Each point is reached from the start by the listed moves, each made 0, 1 or 2 times, or once backwards (-1), plus a little noise. Is the number of moves made odd or even? Then give how often each move was made.
In the rows, 128 means zero.

Moves:
(1): [142 139 137 128 139]
(2): [129 153 121 130 119]
(3): [127 129 135 136 106]
Start: [125 148 129 136 121]
Points:
[151 223 147 154  79] => even (2, 2, 2)
[126 198 123 146  82] => odd (0, 2, 1)
[141 215 138 155  70] => odd (1, 2, 2)
[121 126 150 150  86] => odd (0, -1, 2)

Moves:
(1): [145 131 115 120 118 136 128 126 115 124 146 124]
(2): [133 145 124 136 128 147 112 135 110  96 154 129]
(3): [135 118 137 123 135 130 117 135 128 132 144 118]
(4): [139 122 128 151 128 109 123 127 119 125 134 121]
(5): [135 142 121 113 149 127 140 120 149 121 129 141]
(6): [131 108 128 133 135 145 131 135 115 131 121 138]
(7): [137 129 153 115 131 122 153 128 138 118 145 108]
(8): [128 121 120 127 148 127 139 157 117 149 136 115]
(9): [132 127 133 141 122 131 138 127 155 140 135 109]
Start: [127 113 130 132 136 104 124 131 112 116 128 138]
Points:
[186  81 143  21 212 139 216 157 113 128 171 139] => odd (2, -1, 1, -1, 2, 2, 2, 1, -1)
[105  60 127 126 200 147 157 206  86 170 106 143] => even (-1, 0, 0, -1, 0, 2, 0, 2, 0)
[191 152 145 123 173 117 161 162  84  38 247  88] => even (1, 2, 0, 1, 1, 0, 2, 1, 0)
[136 154 124  71 189 146 169 124 118  48 136 190] => even (0, 1, -1, -1, 2, 1, 1, 0, -1)
[176 100 174 123 206 133 204 201 152 129 227  46] => even (0, 1, 1, 0, 1, 1, 2, 2, 2)
